Each row of a before or after table is a point. The points were changed in one or more steps. Then noise was added and the rows were shuffled. The steps act on columns, c1 being the first. What was done? A step turns or swaps two columns, mirrors them in a line or flattens them onto one, adds a multiple of one to another, or multiplies or shifts one. Angles are multiples of 10 degrees, from the lower column toward the higher: turns from -170 to 170, lines from 10 to 170 but not 90. Use the fewest steps. Two steps may share a column if one is a turn and the other turns, adds or multiplies; they go together, in the order done. Otherwise the lowest column goes first.

Before (13 x 2)
[[-4.9  3.7]
 [ 6.7  3.7]
 [ 1.6 -1.5]
 [ 5.8  0.2]
 [-2.0 -0.3]
 [ 3.3 -0.2]
 [-6.4  0.6]
 [ 3.3  2.4]
 [-7.2  3.8]
 [ 3.1 -6.3]
 [-1.6  3.0]
 [ 3.7 -2.5]
 [ 2.6  1.1]]
After (13 x 2)
[[ 7.6  1.5]
 [-2.9 -7.6]
 [ 4.1  0.2]
 [ 2.7  0.9]
 [ 2.5  2.2]
 [-1.8  6.9]
 [-1.3 -5.9]
 [-1.6 -1.0]
 [ 0.6 -3.3]
 [ 0.3  2.1]
 [ 1.2  4.3]
 [-4.5 -4.5]
 [ 4.5  3.5]]
Steps: mirror c1 and c2 in the line at 20 degrees

Before (13 x 3)
[[ -4.4  -3.6   0.1]
 [ -0.2   0.2  -3.1]
 [ -1.8  -3.0   5.9]
 [  0.0   0.3   1.4]
 [ -2.7   1.4   4.8]
 [ -7.1  -2.6  -2.3]
 [ -2.3  -0.7   0.6]
 [ -3.7   0.8  -0.5]
 [ -4.0 -11.2   5.4]
 [  0.4  -4.5  -5.3]
 [ -7.2   0.3  10.5]
 [ -1.3   5.5   0.3]
 [  3.3   3.4  -2.0]]
After (13 x 3)
[[-0.4  0.8 -1.6]
 [11.7 -2.3  2.2]
 [-0.5  1.0  0.6]
 [ 4.3 -2.7 -2.4]
 [ 0.4  2.6  2.1]
 [ 2.4  1.9 -0.4]
 [ 3.0  0.3  2.9]
 [ 3.0  7.3  4.3]
 [-4.4  3.8 -0.4]
 [ 1.3  3.8 -0.2]
 [-4.5 -1.0 -1.1]
 [ 5.9  5.5 -0.2]
 [ 4.9  1.8 -0.5]]
Steps: mirror c1 and c2 in the line at 120 degrees; multiply c3 by 0.4

Before (8 x 4)
[[-2.6  7.8 -1.8  4.4]
 [ 5.9  5.3  2.1  1.1]
 [ 4.6 -2.0 -2.5 -5.0]
 [-0.9 -3.5 -4.6  3.4]
 [-1.5 -0.8  6.3 -2.8]
 [-2.0 -1.4  2.0  7.3]
 [-1.5  1.9  4.5 -1.4]
 [-2.5 -1.4  0.8  5.9]]
After (8 x 4)
[[-3.0  3.5  4.9 -1.9]
 [ 4.5  5.0 -6.6 -2.7]
 [-5.4 -3.7 -0.6  4.4]
 [ 5.7 -0.7  1.6 -2.4]
 [ 3.1 -5.4 -1.3 -1.0]
 [ 7.2  0.2  2.6 -1.8]
 [-1.6  4.4  2.3 -1.1]
 [ 1.1  5.4 -1.7  6.1]]
Steps: swap c1 and c4; turn c2 and c3 by -40 degrees

Before (10 x 6)
[[ 0.1 -2.1  5.3  4.8 -0.3  3.4]
 [ 6.7 -0.5 -1.3 -1.2 -4.7  0.1]
 [ 0.6  1.9 -0.3 -2.9 -0.3 -2.3]
 [-0.5  4.9 -2.0  7.1  4.2  6.5]
 [ 0.9 -2.2  4.0  4.9 -3.4  2.7]
 [ 0.2 -1.4  1.9  3.3  2.8  6.2]
 [ 2.7  2.7 -0.1 -2.4 -2.0 -4.4]
 [ 2.2  0.5  6.5  5.9  4.1 -1.5]
 [ 8.1  3.6  1.8 -1.6  0.0 -1.3]
 [ 7.2 -3.2 -3.6  1.0 -2.3  0.3]]
After (10 x 6)
[[ 6.7  1.0 -3.3  1.5 -2.8  0.0]
 [ 7.2  2.5 -5.9 -2.5 -0.3  0.3]
 [-0.4 -8.5 -1.7 -8.9  6.2  4.5]
 [ 0.0 -0.8  5.4 -7.9  1.7  2.5]
 [ 1.9 -3.8  5.8 -8.4  6.1 -1.2]
 [ 8.3 -2.5 -0.8  3.4  2.0 -1.1]
 [ 0.4  0.0 -0.8  4.9  1.6 -1.9]
 [ 2.5 -1.2 -0.8  4.8 -0.1 -3.1]
 [ 0.3 -0.6  2.1 -5.3  4.7  4.5]
 [ 0.8 -0.6  3.5 -8.0 -1.4  1.7]]
Steps: add -0.3 times c1 to c3; multiply c4 by 1.6; turn c2 and c4 by 160 degrees; shift c5 by 2.0; multiply c6 by 0.7

Before (13 x 8)
[[-1.5 -0.2  2.4 -3.0  1.6 -1.0  6.0 -6.9]
 [-0.3 -3.6 -5.7  0.5 -8.5 -5.6  1.2 -2.6]
 [-1.7  5.0 -0.4 -3.4 -0.9 -0.6  2.1  0.6]
 [ 4.2  0.2  3.7 -7.1  3.3 -4.9  4.0 -0.7]
 [-2.7 -4.7 -1.0 -7.1  0.9  1.4  5.4 -3.4]
 [-0.8  0.5  2.7  0.8  0.6  0.9 -2.0 -2.2]
 [-1.0 -3.1 -6.5 -0.5 -3.9 -5.8  0.0 -2.8]
 [ 0.1 -0.8  4.8 -5.8  2.4 -4.8  7.2  1.1]
 [-0.8  4.3  0.7  3.5  3.2  3.5 -0.3  0.1]
 [-6.3 -1.4  3.0  2.8 -0.9  5.0 -0.8 -4.6]
 [-3.4 -7.6 -3.6 -2.0 -7.2 -3.3  1.8 -5.8]
 [ 4.8  1.4 -0.7 -4.9 -4.0 -4.2  2.2 -0.6]
 [ 3.3  0.2  2.8  3.9 -0.2  1.4  2.4 -0.5]]
After (13 x 8)
[[ -3.2  -7.4  -3.1   4.0  -7.5 -11.2   1.1  -5.2]
 [ -2.3   5.0  -0.8  -2.3  -0.4   4.3   2.0  -2.7]
 [  3.6   0.5   2.5   2.8   0.5   1.3   2.7   3.0]
 [  4.2   0.2   3.6  -2.8   3.0  -4.8   3.9  -6.6]
 [ -0.7   4.7   0.5   1.4   2.9   8.2   0.3   3.2]
 [  0.3  -3.7  -6.1   2.3  -8.5  -8.9   0.9  -1.1]
 [  0.2  -0.4   4.4  -2.9   2.3  -5.9   7.0  -4.7]
 [ -5.8  -1.5   2.8   5.3  -0.8   3.8  -0.9   0.3]
 [ -1.1  -2.8  -6.7   2.6  -3.8  -9.3  -0.2  -1.9]
 [ -3.0  -5.0  -0.1  -0.5   1.1  -3.3   5.4  -8.0]
 [ -1.3  -0.4   1.9   4.1   1.9  -1.2   5.6  -5.9]
 [ -1.2   0.8   3.0   2.1   1.0   1.3  -2.3  -0.7]
 [  5.3   1.8  -0.2  -2.0  -3.9  -3.1   2.4  -4.8]]
Steps: add 1 times c2 to c6; turn c4 and c8 by 60 degrees

Before (13 x 9)
[[ 0.1 -4.4 -4.1  9.3  2.9  0.1 -2.9 -2.5  2.0]
 [ 0.8  2.8 -5.4  1.1 -1.0 -0.7  2.2 -2.7  0.0]
 [ 0.9 -4.3 -3.9 -4.2  0.2  0.7  5.8  1.8 -2.0]
 [-0.6 -5.0 -5.8 -4.3 -4.9 -3.1 -3.3  0.0 -2.3]
 [ 5.7  4.9 -5.1 -1.6 -2.7 -1.1 -1.6  1.3 -1.3]
 [ 0.4 -3.3  1.9 -3.9  2.1 -0.1 -4.4 -1.5  1.2]
 [-0.4 -5.0  4.8 -3.2 -3.9 -4.0 -2.3 -2.1 -2.5]
 [ 0.7  1.5  9.8 -5.2 -4.5 -1.2 -2.3 -2.2  3.7]
 [ 4.3 -4.3  6.4 -1.4 -4.4 -1.2 -3.2 -1.7 -1.5]
 [ 1.9 -3.8 -2.7 -2.8 -2.5 -4.9  2.2  7.6 -1.8]
 [ 1.2 20.1  1.5  1.8 -0.8 -2.3  0.2  0.9  0.1]
 [ 2.9 -3.5 -5.6 -2.6  0.1 -5.1  2.0 -2.4  2.8]
 [ 2.7  1.4 -4.7 -3.6  3.2 -4.6  2.7 -2.1 -3.0]]
After (13 x 9)
[[-0.4 -4.8 -5.9 -1.5 -5.5  2.9 -3.0 -1.3 -2.5]
 [-0.4 -4.2 -3.7 -1.8 -0.3 -2.3  5.7 -1.2 -2.2]
 [ 1.0 -5.6  5.2 -0.8 -4.1  4.7 -1.8 -1.7 -2.4]
 [ 1.9 -4.4 -3.9  3.3  2.5  0.3 -3.2  1.2  2.0]
 [ 2.6  1.2  9.4 -2.0 -5.2  1.9 -2.7 -0.5  3.4]
 [ 0.4 20.8  1.3  0.2 -1.7  1.0  1.2 -2.4 -0.3]
 [ 3.9 -3.2 -4.9 -2.1  0.0  3.6  2.6 -4.2  2.9]
 [ 1.7 -3.3  1.6 -0.9  1.7  0.8 -4.2  0.7  1.0]
 [ 3.2  5.4 -5.0 -1.1 -2.8 -2.1 -1.2 -4.7 -1.8]
 [-4.8 -3.7 -2.5 -1.1 -1.8 -0.4  2.3 -7.1 -0.8]
 [ 3.9 -4.5  6.5 -0.4 -3.9 -0.1 -3.7 -2.4 -1.5]
 [ 3.4  1.6 -5.4 -1.8  3.1  3.3  2.7 -3.5 -2.7]
 [ 2.7  3.0 -5.9  0.9 -0.9  1.1  2.9  0.7  0.2]]
Steps: turn c1 and c8 by 50 degrees; turn c6 and c8 by 140 degrees; multiply c4 by 0.4

Before (14 x 11)
[[ -4.9  -3.8  -3.3   4.3  -5.2   0.7  -2.8   5.8   4.5  -3.4   3.1]
 [  1.4   5.0  -1.6   0.1   0.4   0.0   0.9   2.3  -1.0   2.9   6.6]
 [ -3.4  -2.7   4.0   1.1  -4.2  -3.8  -1.5  -1.6   2.5  -4.1   2.5]
 [  2.5   6.9  -4.5   2.1   5.2  -3.8  -3.1  -1.1  -1.2   0.2   0.6]
 [  4.1  -1.3   3.0  -1.8  -3.6  -2.2  -4.3   3.2   1.0  -1.0   1.2]
 [ -1.5   3.1   4.8   2.6  -2.9  -2.5 -11.4   2.4   0.0   3.0   1.4]
 [ -0.7  -2.9  -0.5   3.6   1.9  -2.9  -4.3   0.3   1.7   0.7   0.8]
 [ -7.5  -0.8   1.9  -0.4  -1.3  -2.4  -1.8  -4.0   1.0  -1.7  -1.4]
 [ -4.8   3.4  -2.5  -2.5   4.3  -2.9  -0.2   1.7  -0.5  -6.2   0.2]
 [ -1.0  -4.4   5.2  -1.1  -3.3  -3.1  -5.3  -0.6 -10.9  -4.0  -1.4]
 [ -3.6   0.7  -0.6  -4.8  -3.3   3.7  -5.3  -1.2   1.5  -0.3   6.9]
 [ -2.5   2.0   2.7  -4.4  -1.5   0.4   3.0  -5.1  -3.4  -8.8  -7.4]
 [  2.0   0.4   4.1  -7.7  -4.8   2.6  -4.6   8.5  -2.3   3.5  -0.1]
 [  2.7  -4.9   5.9  -2.1   0.4   7.0   2.9   9.7  -4.6  -7.5   0.0]]
After (14 x 11)
[[ -8.3   0.3  -2.2  -3.9  -2.5   1.7   2.7   4.2   7.7  -2.4   1.7]
 [ -3.4   0.4  -5.2   0.1  -3.7  -5.4  -5.4   0.8   7.2  -0.7 -11.8]
 [  2.0   7.6   6.4  -1.0   2.7   2.6  -3.0  -0.4   0.5  -2.0  -1.9]
 [  2.1   3.8  -4.3   1.5  -3.6   0.6 -11.7  -2.9  -1.1   2.8  -1.0]
 [ -7.8   4.1   4.9   2.0   1.0   0.8   0.1   0.0  -0.5   1.5  -1.0]
 [ -5.7   2.1  -1.4  -3.4  -1.4  -2.7  -1.4   2.6   0.3   5.8   1.9]
 [ -5.1   1.0  -5.5  -1.3  -2.5  -4.2  -1.8  -0.4  -4.2   1.1   1.4]
 [  4.4  -1.7  -5.7   9.3  -2.4   1.9  -5.0  -2.1   1.0   0.1  -2.2]
 [  1.2   0.9  -5.2   3.2  -1.2  -2.4  -4.7  -1.2  -1.6  -3.5  -0.2]
 [  2.7   3.2   1.2   3.0   1.5   3.5   1.1  -1.1  -5.5   0.0  -5.6]
 [ -2.3  -2.5  -2.1  -0.5   1.3   2.6  -5.1   2.3  -6.8   3.3  -3.3]
 [  0.8   1.5   2.7   0.6  -0.6  -3.6  -4.0  -0.5  -1.7   1.1   1.1]
 [ -4.9  -3.2  -4.1   5.6   5.0  -1.9  -2.7  -4.8  -5.4   2.3   2.7]
 [ -5.6  -9.6  -2.1   8.9  -5.3   0.8   3.4  -3.8   2.1  -6.2  -5.6]]
Steps: turn c1 and c10 by -60 degrees; turn c2 and c6 by 50 degrees; turn c3 and c5 by -110 degrees; multiply c4 by 0.4; turn c4 and c8 by -120 degrees; turn c9 and c11 by 120 degrees; multiply c11 by 1.3

Before (11 x 12)
[[  0.5   3.9  -1.5   0.4  -1.8  -7.7  -5.7  -1.7  -4.0   0.1   2.4  -1.0]
 [ -2.2  -2.6   3.3  -7.5  -1.2  -3.1  -1.7  -1.3  -2.7  -0.5  -1.5  -6.4]
 [  1.7   0.4  -2.8   0.6  -1.4  -2.3  -6.1  -1.1  -6.0   3.1   0.8   2.5]
 [ -0.1  -1.9   4.4  -1.8  -8.7   2.8   2.2  -3.3  -0.3   0.5   2.1  -7.5]
 [ -2.4  -1.9  -2.3  -6.6  -5.6  -0.3   0.3  -1.0  -4.3  -0.5   2.1 -11.4]
 [  6.6   2.4   2.4  -1.4  -1.1   0.1   4.4  -1.7  -1.2  -1.1   2.0  -0.9]
 [ -0.6   0.5  -3.5   1.5   1.7  -4.5  -0.9  -1.1  -3.0   3.1   0.1  -0.3]
 [ -1.2  -1.2  -2.4  -5.4  -0.1  -4.5   0.2   6.0  -0.6  -0.6  -4.3  -1.7]
 [ -2.8   0.9  -1.6  -4.6  -1.7  -5.2   0.3   3.8  -7.0   5.4  -2.7  -2.6]
 [  4.0   0.2   6.1   2.5   0.4   1.6   2.2   0.6  -0.9  -5.4   4.6  -0.7]
 [  0.2   0.8  -0.9  -2.2  -0.8  -2.2  -3.2   2.0  -3.3   2.7  -2.8  -6.7]]
After (11 x 12)
[[ -4.5   0.8   1.8  -4.5  -2.4  -8.3   0.8  -0.2  -5.0   9.4   0.0  -2.5]
 [ -0.9   2.5   2.6   1.5   1.4  -7.5  -1.2  -1.5  -1.0   6.9   0.4  -0.4]
 [ -3.7   3.0   0.3  -6.5  -4.1  -3.5   0.1 -18.2  -2.4   3.5  -0.2 -11.4]
 [ -3.8  -0.8  -3.9  -7.6   1.0  -6.2  -1.3 -10.9  -0.8   3.5   0.3  -6.2]
 [ -0.3  -2.3  -4.4  -1.8  -7.4  -0.3   1.7 -14.5   1.6   4.2  -0.2  -7.5]
 [ -1.9   2.6   0.5  -5.4   1.1  -7.2   0.9   3.4   1.2   3.2   0.0  -1.5]
 [ 10.7  -3.3   0.4  -1.4  -2.8  -2.8   3.8  -3.2   0.6   2.9  -0.7  -0.8]
 [  0.7  -1.3   4.3   0.5  -4.6 -10.8  -5.8  -3.2  -1.8   4.1   1.1  -1.1]
 [  6.1  -4.7  -3.9   2.4   0.3  -1.1   1.2  -0.6   0.9  -1.7  -0.4  -0.9]
 [  0.1   0.1   1.0  -2.2  -1.0  -4.9  -2.7  -8.3  -1.2   6.6   0.6  -6.7]
 [  2.7   1.7   2.0   0.3  -1.7  -5.2  -6.2   2.9  -4.2   7.2   1.3   2.3]]
Steps: multiply c1 by 1.6; add -0.7 times c2 to c5; turn c2 and c3 by 130 degrees; shift c6 by -3.0; flatten c7 and c11 onto the line at 170 degrees; add 1.5 times c12 to c8; shift c9 by 2.0; shift c10 by 4.0

Before (9 x 14)
[[-2.2 -5.8  2.9 -2.2  1.0 -0.4  2.4 -2.1  1.7 -0.7 -1.2 -0.2  2.3  7.1]
 [-2.3 -1.5  5.0  1.2 -2.4 -3.2  2.7 -1.1 -0.3  2.9  0.6  4.3  0.2  0.6]
 [-8.9  3.8  1.4  2.8  4.0 -7.1 -1.7  1.2 -0.7 -4.5 -9.8 -2.2 -1.3 -4.4]
 [-5.8  5.0 -4.9 -0.9  0.9 -6.6  3.1  2.9  0.6 -2.3  0.7  0.6 -3.6 -3.1]
 [-1.2 -0.5  5.3 -7.0  1.3  0.1  0.9 -1.2 -0.5  4.8  2.8 -0.4 -0.2 -3.2]
 [-0.1  4.3 -2.4  1.9  3.8  6.7  0.1 -3.0  2.4 -7.2 -2.4 -5.5  5.0  3.6]
 [-3.9 -2.1  4.3 -2.8  2.2 -0.2 -0.7 -1.4 -2.5  1.0  0.0  2.1  5.4  0.5]
 [ 1.0 -1.1  1.3  3.3  1.8 -4.8 -6.4 -4.4 -4.3  0.8 -5.2 -2.2  3.8 -6.4]
 [-3.0  5.2 -1.4 -1.7 -1.2 -5.0  3.8 -6.3 -2.6  2.1  2.9 -0.1 -0.1 -5.1]]
After (9 x 14)
[[  7.2   4.1  -0.6  -1.9   0.4  -0.1   4.8  -3.5   2.2   1.0  -4.3   2.2
    2.5   1.6]
 [ -7.1   8.7  -3.6   3.7  -1.4  -4.2 -13.2  -3.1  -5.6   1.7   1.5   0.1
    3.7   0.4]
 [ -3.2  -2.4   1.9  -7.2  -4.9  -0.6  -0.4  -4.8  -1.7  -0.5  -1.7   1.1
   -0.2  -1.0]
 [  1.9  -4.6  -3.5   1.8   5.6   6.6   4.8   0.5   5.3   6.3   4.8   2.9
    4.6   5.4]
 [  2.2   2.7   1.4   1.1  -1.9  -3.2   1.4  -5.1  -2.3  -3.5  -1.7  -0.2
    0.1  -4.3]
 [ -3.5  11.6   1.5   3.0   2.8  -7.2  -2.9  -0.5  -0.6   5.3   8.6   8.8
   -1.6  -3.7]
 [  1.3   1.0   0.7  -2.7  -1.5  -0.2  -5.3  -4.6  -5.3   2.2  -1.7   2.4
    5.9  -2.9]
 [ -2.1   1.6  -0.3  -0.9   2.0  -6.6   3.5   6.0  -0.7   1.9   3.6   4.2
   -3.7  -4.4]
 [ -4.1  -1.6  -5.9  -2.0  -2.2  -4.8  -1.8  -2.2  -8.4  -1.9   3.0   2.9
   -0.5  -2.9]]
Steps: turn c1 and c12 by -120 degrees; turn c1 and c14 by -70 degrees; turn c2 and c11 by 120 degrees; add -0.7 times c6 to c2; turn c3 and c8 by -60 degrees; turn c5 and c10 by 110 degrees; multiply c9 by 3; turn c7 and c9 by -40 degrees
